Each row of a before or after table is a point. The points were changed in one or more steps. Then noise was added and the rows were shuffled. The steps act on how far a point lies along the listed directions, d1 being the first. What was done? A step turns or swaps two directions, mirrors them in a line or flattens them onto one, adds a multiple of one to another, or multiplies one. Angles are multiples of 10 degrees, from the lower direction toward the higher: turns from -170 to 170, lines from 10 to 170 but not 90. Use the fewest steps. Two steps may share a direction if one is a turn and the other turns, adds or multiplies; they go together, in the order done. Otherwise the lowest direction goes first.
In the rows, 128 means zero.

Directions:
(1): [94 81]
(2): [ 81 162]
Before, 9 rows:
[[126  48]
 [183 140]
 [ 59  91]
 [114 190]
 [121 118]
 [ 92 169]
 [146 138]
 [118 185]
 [134  76]]
After (9 x 2):
[[133 174]
 [129 170]
 [124 117]
 [105  69]
 [116 151]
 [120  89]
 [139 141]
 [ 78  78]
 [164 156]]
Steps: multiply d2 by 0.4

Directions:
(1): [ 83  68 156 141]
(2): [160  95  83 178]
(3): [185 111 183 130]
Before (12 x 4):
[[ 65 129  42 136]
 [ 23  87 112 143]
 [114 195  93  72]
 [176 149  90 159]
 [149  89 123 151]
 [ 63 107 135 137]
 [109  95 199 111]
 [166  97 118 158]
 [106 140  85  99]
 [ 85 135 102 120]
 [147  73 163 137]
 [138 112  65 140]]
After, 12 rows:
[[163 138 165  84]
 [153  88 155 144]
 [ 62  97 164 126]
 [106 157 199  63]
 [117 208  86  68]
 [ 78  65 100 165]
 [201 171 142 130]
 [125  61 130 157]
 [125 152 131  73]
 [ 96 141 151  99]
 [ 30  79 208 106]
 [169 100 149 146]]
Steps: multiply d1 by 1.3; swap d2 and d3

Directions:
(1): [126 161  88  88 108  67  59 130]
(2): [ 99 137 100 125  44 175 135 175]
(3): [ 81 155 212 103 114 150  92 101]
Before:
[[ 69 134 241 134 119 219 158 108]
 [116 134 104 145 129  83  85 140]
 [114 133 173  99 138 107 103 115]
 [177 120  72 121 136  83 123 132]
 [104 150 186 115 123 165 132 128]
 [ 87 143 171 124  98 149 113 122]
 [ 64 125 214 124 105 196 127 108]
 [ 81 110 174 111  68 166 146 143]
 [132 135 148 118 108 129 110 122]
 [143 145  56 105  96  48  69 156]
 [117 140 133 107  53 134  97 136]
 [136 164 104  73 115  80  51 150]]
After:
[[185 118  79 122 160  73 121 120]
 [156 158 122  74 171  47  46 118]
 [136 136 150 119 115 125 110 120]
 [118 132 176 100 149 101 103 109]
 [ 85 142 172 123  95 151 114 123]
 [ 75 112 168 109  52 177 147 153]
 [164 137  79 106 159  13  63 122]
 [125 131 113 149 157  68  82 128]
 [ 51 140 225 133  67 249 161 138]
 [124 137 140 110  73 124  95 125]
 [ 53 129 204 122  74 214 128 124]
 [ 99 151 180 115 107 175 133 136]]
Steps: add -0.7 times d1 to d2

Directions:
(1): [ 78 162 140  40 110 107 183  80 104 122 125]
(2): [ 79 104 218 138  80 182 122 144 135 164 138]
(3): [ 71 193  96 165 177 173 129 140  77 157 151]
Before, 8 rows:
[[ 94 167 100  49 135  69 170 108 101  98 120]
 [109 103 142 116 118 128 125 133 142 123 124]
 [ 50 166 143 113 128 174 146 118  83 143 151]
 [130 127 156 143 116 134 143 139 120 128 120]
 [155 101 129 152 140 128 103 135 137 125 117]
 [ 90 148 129   7  97  87 192  78  94 126 126]
 [119  90 145 174 129 157  97 151 145 158 133]
 [136 139 113  77 114 122 148 108 115 106 132]]
After, 8 rows:
[[156 119  77 229 171 165  71 194 107 162 152]
 [124 129 153 139 116 134 147 137 115 128 122]
 [ 95 120 131 131 134 141 124 138 126 134 130]
 [158 128  73 199 176 114  82 188 126 114 131]
 [162  63 162 170  99 149  85 158 159 122 130]
 [ 89 102 164  84  97 126 146 105 136 145 124]
 [150 140  92 155 146 151 109 147 111 121 143]
 [110 133 132  94 137 121 141 100 111 126 120]]
Steps: turn d1 and d3 by 160 degrees

Directions:
(1): [139 129  95 160 136  45 187  76  92 109 129 178 122  68]
(2): [101 119  46 164 180 143  80 137 191  80 155 130 158  94]
(3): [137 108 184 155 185 137 106  79 166 114  65 200 127 170]
(4): [114 186 176 146 154  96  47 118 107 192 170 138 151  86]
(5): [106  88 161 230 117 151 117 108  83  95 170  88  84 143]
(6): [182 134 148  93  95 149 102 115  97  50 195 179 174 142]
Before:
[[139 139 199  35 116 202 108 202 178 178  57  90 128 202]
 [ 89 160 151 130 113 181  80 219 129 187 154  39 113 149]
 [141 115 179  69 101 198 105 173 184 165  78 109 143 186]
 [ 87 145  91  93 146 159  99 222 198 209 160  59 115 112]
 [ 95 121  99 141  78 152 169 146 113 145 172  70 125 140]
 [179 151 124  75  87 143 109 144  92  81 224 174 177 118]
 [110 132 152  48 134 158 110 163 203 191  86  83 118 149]
 [112 147 135 114 150 142  39 130 151 202 156  59 121 123]
 [106 143 149  63 163 155  97 166 182 225  18  77  92 191]
 [167 141 114  83  83 170 132 148 118  83 182 119 145 135]
 [186 138 118  99  73 113 127 142  96 113 137 117 153 141]
 [150 136 158 125 111 169 145 101 109  55 165 177 168 179]
 [128  86  56 136  99 144 112 131 108   9 204  99 171 140]]
After (13 x 14):
[[ 98 121  96 145  79 153 171 146 116 144 174  70 127 134]
 [141 141 191  43 117 173 126 183 170 171  56 108 126 179]
 [ 90 156 143 140 113 162  96 206 119 185 151  50 113 136]
 [112 148 129 119 146 131  49 121 145 200 157  66 123 111]
 [167 140 114  90  83 169 134 143 115  80 184 121 145 129]
 [145 116 166  78 101 177 122 160 175 160  78 121 139 167]
 [110 136 142  57 136 142 118 152 194 185  88  92 117 135]
 [188 137 118  98  77 117 130 142  93 113 135 116 150 139]
 [ 86 145  82 102 146 140 107 210 189 206 159  73 113  98]
 [153 136 159 127 109 165 147  98 107  52 163 178 166 182]
 [181 150 124  74  84 144 110 142  90  76 220 173 178 119]
 [108 142 143  73 167 134 116 152 176 222  16  94  88 179]
 [128  85  55 133 101 145 111 130 106   4 205  97 169 138]]
Steps: multiply d1 by 0.7

Directions:
(1): [126 113 149  97 199 181 141 157 135 118 106 182 126  82 112  50 131  95
  92 126 113 206 145  35]
(2): [144 134 144 109 134 145  93 223 131  90 194  83 102 189  87  62 172 174
 180 178 123 104 127 115]
(3): [ 73 168  68 162 109  73 190 125  56  69 140 112  99 102  81 115 175 175
  85  84 135 130 130  86]
Before (11 x 24):
[[191  94 190  84 162 194  68 184 169 170 135 159 150 151 144  91  72 113
  159 166 120 138 156 134]
 [ 88 155  89  98 138 106 172 179  88 122 152 152 113 105  95  85 136 141
   85 102 102 154 137  76]
 [ 90 125 133 157 120 133 158 149 162 108 141 114 143 122 116 114 137 152
  121 126 117 143 144 108]
 [120 162  96 127 113 101 159 139 113  98 134 113  89 146  95 118 174 150
  124 115 143 119 152  80]
 [171 116 102 135  68  88 100  74 186 176 123 108 150 166 195 229 108 122
  141 110 120  72 136 225]
 [164 105 135 124 105 125  65  67 134 189  96 144 147 161 173 198 107 103
  167 150 140  81 134 201]
 [166 121 182 120 143 169  89  69 182 218  50 184 176 126 195 191  48  70
  150 137 119 128 146 154]
 [204 119 177  90 190 239  92 164 171 152 116 193 161 120 137  60 106  72
  149 162  62 207 138  69]
 [140  84 154  92 134 145 133  90 203 155  65 165 176 137 192 175  64  74
  138 127 158 175 100 159]
 [ 77 190  58 157  97  74 198 184  42  22 162 111  71 138  20  84 190 227
  112  67 141 111 136  53]
 [206 135 179 112 148 172  85 172 185 175 159  86 123 192 150 100 113 114
  196 170 123 121 130 137]]
After, 11 rows:
[[139  84 154  89 143 150 136  93 204 153  62 171 176 132 187 165  66  70
  131 126 157 186 103 147]
 [ 94 126 132 163 104 122 152 142 163 114 143 101 145 133 122 133 133 159
  131 129 121 124 140 133]
 [151 102 121  90 190 168 142 125 174 138  87 199 136  75 151  84 129  77
   63  94  93 215 167  46]
 [148  95 148  94 189 180  95 102 126 164  71 207 139  97 143  97 122  72
  111 139 122 180 154  76]
 [123 163  93 132 100  91 155 133 114 101 138 103  89 155  99 133 171 156
  133 117 145 104 148 100]
 [ 83 193  53 169  64  54 187 171  45  31 171  86  75 164  30 126 184 239
  133  73 149  71 128 103]
 [162 119 188 111 164 183  97  78 182 210  44 200 172 109 186 165  51  61
  133 135 113 154 152 120]
 [ 98 163  79 121  75  66 150 152  94 141 172 104 120 151 118 160 126 164
  126 113 116  81 121 169]
 [223 131 161 127  88 173  56 121 181 184 147 117 172 196 172 179  90 110
  218 175  82  87 113 219]
 [195  97 186  92 140 179  60 172 172 177 144 140 153 168 152 117  69 120
  174 170 125 112 148 167]
 [202 131 182 106 170 185  93 181 183 169 152 103 120 175 143  74 117 107
  183 166 118 147 136 104]]
Steps: mirror d1 and d3 in the line at 100 degrees
